Each row is a point. Examples show where two turns around zero, p and q, send a point. Write where each new point lands after one turn and then the other. Backwards means that the second turn is done in reverse. Each puzzle has new turns, and all numbers are rounded.

Turn p:
[-4.1  2.7] => [-1.3  4.7]
[ 2.4 -1.8] => [ 0.6 -2.9]
[2.3 0.7] => [ 2.2 -1.0]
[-0.2 -4.3] => [-3.0 -3.1]
[-0.4  2.6] => [1.4 2.2]
Turn q:
[-2.6 -1.4] => [-2.9  0.2]
[-0.6 -2.4] => [-1.8 -1.7]
[3.2 3.7] => [4.7 1.5]
Where do these land?
q, then p: [-3.8 -1.6] => [-2.6  3.2]
p, then q: [1.3 3.2] => [ 3.4 -0.3]
q, then p backwards: [ 1.8 -3.6] => [ 2.4 -3.3]
q, then p: [-1.4  3.4] => [2.8 2.3]
q, then p: [ 2.1 -1.4] => [-0.7 -2.4]

Turn p:
[-2.3  2.1  2.6] => [-1.0  3.8  0.8]
[-0.5 -3.9 -5.3] => [-1.6 -5.0 -4.0]
[ 2.5 -0.5  2.5] => [ 1.0 -0.5  3.4]
[0.3 2.2 0.2] => [ 1.5  1.6 -0.2]
Turn q:
[-2.5  2.6  2.7] => [-3.7  2.5 -0.1]
[ 2.6 -4.3 -3.1] => [ 4.2 -4.1  0.8]
[ 1.8 -1.1 -0.9] => [ 2.1 -0.7  0.5]
[-1.9  0.3  3.9] => [-3.5  1.4  2.2]
[ 3.5 -0.4 -2.2] => [ 4.1 -0.1 -0.4]
[-3.5  2.9 -0.3] => [-3.3  1.1 -2.9]
Where do these land?
q, then p backwards: [-2.6  2.8 -2.2] => [-3.3  0.2 -2.9]
q, then p: [2.1 1.0 3.6] => [1.4 3.6 1.9]
p, then q: [ 2.6 -3.3 -0.7] => [ 0.0 -2.8  3.2]
p, then q backwards: [ 1.8 -2.9 -2.3] => [-1.5 -3.1 -2.3]
q, then p: [-3.9  2.3  1.6] => [-2.2  2.6 -3.4]

Turn p:
[ 1.2 -1.6  1.1 -2.7] => [-2.6 -0.6 -1.1 -2.1]
[-1.5 -1.2  6.2 -1.7] => [-3.5  0.8  4.3 -3.6]
[ 2.2  0.6 -3.4  3.1] => [ 3.7 -2.3 -1.8  2.1]
[-1.8  0.4 -5.1  2.8] => [ 2.4  0.1 -1.4  5.4]
[-0.1  1.9  1.3 -1.6] => [ 0.1  2.0  0.0 -1.9]
Turn q:
[-0.7  0.5 -4.5 -1.8] => [-1.0  0.4 -3.4 -3.4]
[-0.8  2.1  5.0  3.2] => [-0.3  1.1  2.2  5.9]
[2.7 1.7 4.3 1.7] => [3.2 0.8 1.9 4.2]
[-0.9 -1.8 -1.7 -3.4] => [-0.8  0.5  0.5 -4.2]
[-0.3 -2.5 -3.1  0.3] => [-1.0 -2.8 -1.2 -2.4]
Where do these land?
p, then q backwards: [-2.7 -2.0  0.5 -3.5] => [-4.8  1.0  0.0 -0.1]
q, then p backwards: [-1.3 -3.3  1.8 -0.7] => [-0.7 -1.7  3.4  1.2]
q, then p: [ 0.7  4.5 -2.6  5.3] => [ 3.4 -2.6 -1.9  5.8]
p, then q: [ 1.0 -2.5 -1.3 -1.3] => [-2.4 -1.6 -0.6 -1.4]
q, then p: [ 0.0 -0.7  1.0 -3.5] => [-0.4  2.0 -0.1 -3.1]
p, then q: [2.3 4.0 0.5 3.7] => [ 5.8 -0.4  0.9 -0.6]

Turn p:
[-1.6 -2.1  2.3 -1.6] => [-1.7 -1.7  2.1  2.2]
[-4.0 -3.1 -0.5  0.3] => [-2.4  0.9 -0.4  4.4]
[-3.0  3.2 -1.3  1.4] => [-2.4  3.8 -0.8 -1.4]
[ 3.6  2.8 -3.0 -1.3] => [ 1.6 -1.1 -3.2 -4.2]
[ 5.0 -0.8  2.5  1.2] => [ 4.9 -1.8  2.2 -0.9]
Turn q:
[-5.5 -4.3  1.5  0.7] => [-1.9 -4.6 -2.2 -4.7]
[-4.4 -2.9 -2.6  0.2] => [ 0.4 -3.9 -4.1 -1.5]
[ 4.0 -0.9 -0.5 -0.9] => [2.7 0.3 2.9 1.5]
[ 2.3  3.6 -0.1 -4.6] => [3.0 5.5 0.2 0.0]
[ 1.2  1.1 -1.2  0.2] => [0.5 0.8 0.0 1.8]
[1.8 1.7 3.4 1.5] => [-2.6  1.9  3.1  0.2]
[ 0.6  1.8 -0.4  3.1] => [-2.4  0.1  0.2  2.8]
Where do these land?
p, then q: [-0.6 -2.9 -1.4  1.6] => [-1.5 -1.0  0.2  3.2]
p, then q: [ 2.1 -0.6  5.2 -2.8] => [-0.2 -1.9  3.9 -4.5]
q, then p: [-0.6 -2.3  1.8 -2.5] => [-0.6 -3.7  0.3 -0.8]
p, then q: [-0.8  4.3 -1.0 -1.0] => [ 1.8  2.2 -2.9 -2.1]
p, then q: [ 2.4  3.0 -5.6  2.2] => [ 4.9  2.9 -2.3  3.7]
q, then p: [-2.4 -1.4  1.0  2.4] => [-2.2 -0.5 -0.7  3.0]
